Each row is a point. A path goes straight from each point to the next, and from the last back to the first. The post is the endless flat space through its rows: a point in 2 columns, a line in 3, a plane in 4, and so on, so that a path can go around it. Count how often the path circles the post. Going back the other way cancels.
(in the rows, 128 means zero)

Post (2 x 3):
[[144 136  86]
 [ 98 134 142]]
Path:
[[173 166  90]
 [103 188  95]
 [116 134  65]
 [120 105  97]
 [132 105 117]
 [161 125 126]
 [106 159 155]
 [137 189 102]
 [177 172 123]
 [148 124 109]
 [116  75 116]
 [ 78 105 150]
 [135 118 108]
 [168 121 144]]
Times around: 1

Post, 7 rows:
[[ 67 164  75 142 121 150 143  91]
 [151 141 122 149  87 141  90 146]
 [ 79 108  96 101  83 159 124 102]
 [167 158 134 150  94 173 132 153]
 [154 121 169 112  86 110 132 122]
 [ 84 125 112 123 129 154 108  87]
 [122 158  95  87 197 105  93 148]]
Path, 26 rows:
[[114 161  80 147 105 157 151  97]
 [133 121  75 117  82 148 146 165]
 [ 87 128 108 174  81 133 138 117]
 [132 150 142 144  84 124 118 132]
 [102 163 113 137 115 111  83 105]
 [167 191 108 158  93 170 133 123]
 [163 151 103 126 130 202 140 124]
 [152  85 107 129 109 129  81 137]
 [100 166  94 151 124 152 172 128]
 [ 83 127 146 135  97 123 123  79]
 [ 85 167 151 135  86 101 102  83]
 [144 133 148 156  74 154 108  91]
 [129 132  79 128  91 104  95 130]
 [ 81 128  97 185 128 132 138  81]
 [114 121  77 109 106 132 103 207]
 [ 78 148 113 126 111 120  87 123]
 [ 91 184 135 117 122 170 120 106]
 [130 119 112  86  89 194  95  90]
 [121 134 120 154 101 140 116  96]
 [117 141  36 131 153 161 110 163]
 [131 136 125 146 112 143 127 179]
 [ 66 125  86 114  83 164 114 114]
 [100 116 113  82 125 192  79 123]
 [135 148 154 111  85 129 136 105]
 [119 162 139  88 127 106 112 141]
 [146 169  98 148  91 119 101 140]]
Times around: 4

Post, 10 rows:
[[182  88 106 203 155 111  93 186  86 108 101]
 [153  83 114 152 110 118  91 188 105 131 126]
 [126 163 158 125 156 225 177 146 167 149  70]
 [122 146  90 113 157 143 117 152 162 165  50]
 [110 107 105 100 157 128 148  99 117 163 157]
 [119 113  91 163 123  77 133 134  67 159 124]
 [105 130 156 130 149 158 126  92 156 179 126]
 [106 125 145 134 143  99 166 120 150 144 168]
 [122 120 151  98 136 109 163  82 131 146 118]
 [116 154  71 111 125 166 133  92 145 141 116]]
Path, 25 rows:
[[133 142 146 102 118 151 129 134 136 133 133]
 [107 118 134 112 155 138 110 123 108 143 107]
 [120 112 107 174 179 116 101 159 147 146 109]
 [ 93 143  58 109 128 151 180 108 148 166  70]
 [129 109  64 108 113 138  86 139 120 198  84]
 [134 144 175 190 141  84 120 141 142 166 112]
 [102 156 135 116 120 121  92 134 140 147 154]
 [103 124 113 102 147 162 162 145 125 123 134]
 [129  92  96 127 158 138 123 202 153 130  92]
 [138  79 141 143 132 139  71 113 151 163 138]
 [155  96 140 194 117 128 125 167 111 156 157]
 [136 128 194 135 178 125 124 151 184 192 147]
 [144 108 120 158 157 163 154 168 154 180 143]
 [ 96 148  73 108 143 174 167 153 152 188 118]
 [147 126 107  99 114 200 105 134 146 158 134]
 [132 139  99 134 152  96 114 158  84 149 134]
 [ 74 183 123 146 180 129 141 113 157 134 121]
 [ 52 134  65 112 150 169 126 173 108 193 123]
 [110 102  79 126 119 146 103 106 147 116 126]
 [112  94 100  84 177 188 110  94 120 122 127]
 [106 127 120 109 146 120  95 123 151 119 132]
 [ 74 144  92 143 158 148 156 109 132 125 129]
 [132 108 145 150 147 146 139 123 164 124 138]
 [189 105 105 118 103 137 145  70 123 127  95]
 [157  84 134  87 113 200  75 149 145 164 118]]
Times around: 3

Post:
[[140 120 174  90 176 132 145 149 118 118 153  91 135 117]
 [119 113 116 147 101 103 103 110 142 165 149 120 108 131]
 [105 117 126  95 130 151 129 166 113 136 133 156 132 108]
 [143 124 102 117 129  96 127  97 161 127 138 155  99 138]
 [155 117 118 124 109 125 113 172 116 107 133 103 126 122]
 [145 137 147  93 122 133 113 116 137 117  89 123  91 203]
 [ 92 141 122 122 103 113  85 124 156 126 137 137 153 111]
 [164 148 147 112 140 164 158 120 153 110 155 125 179 100]
 [152 101 124 166 146 156 100 102 121 112 160 111 171  76]
 [ 97 109 152 170 103 112 121  98 125  93 142  43 142 111]
 [128 175 111 128 139 130 125 117 139 116 106 111  93 184]
 [109 126 146 114 132 154 136 160 165 131 103 147 136 119]
 [104 130 181 151 126  91 144 149 114 145 122 128 127 105]]
Path, 31 rows:
[[142 158 151 110  89 137 150 161 127 111  63  62 116 164]
 [117 108 137 166 141 111  96 141 113  96 153  86 163  44]
 [189 150 208  99 127  97 165  86 186 104 160 130 145 107]
 [160 129 149 155 123 151 171 152 123  93 147 110 133 127]
 [124  75 123  75  95 103 189 139 164  51 171  77 122  97]
 [122 110 116  80 149 123 102 151  89 104 192 127 118  87]
 [ 70 143 161  62 140 102 145 121 154 107 202  92 152 127]
 [117 101 135 133  74  87 100 147 222 101 103 105 140 130]
 [108 105 116 117 106  91 151 186  93  72 132 103 140  72]
 [129 126 133 163 174 164 164 107 162 146 124 129 135  84]
 [123 114 123 132 128 101 153 100 160  95 140 110  94 114]
 [125 166 146 107 149  84  89 141 100 121 146 153 118 139]
 [147 106 156 103  98 112 178 130 153 150 157 122 121 143]
 [135 125 158 109 141 110 140 164  88 139 144 100 144 131]
 [132 144 136 107 131  96  86 109 130 119 141  99 146 130]
 [176 186 121 165  99 164  89 138 161 142  59 152 131 152]
 [144  80 119 122  76 136  86  88 169 126 128 128 164  67]
 [114 116 136 169 147 209 120 135 116 166 101 188 204  60]
 [ 59 146 101 169 116 176 119 202  86 123 101  95 143  90]
 [107 130 135 104 116  56  81  88 167 145 154 165 139  96]
 [141 170 160 120 176 131 118  85 170 114 150 143 121 112]
 [128 165  93 102 157 119 121 171 123 169 196 143 117 112]
 [116 107 132 195 177 149 124  98 147  85 109  79 144 145]
 [148 149 110 152 126  98 128 176 132 155 141 140 133 102]
 [140 153 112 129 154  95 155 177  68  94 122  97 104 104]
 [140 106 116 145 156 140  89 123 124 134 140 134 120  81]
 [104 163 180 160 134 173 115 159  83  82 130  90 143 124]
 [109 135  97 129  72 158  77 143 124 139 165 128 110 123]
 [ 74 139 154  75 179 102  85 156 101  66 165  88 151 100]
 [119  86 122  62 139 123 117  65 161 117 198  86 107 178]
 [ 96  99 150 138 115  75 149  83 177 109 109  74 139 136]]
Times around: 4
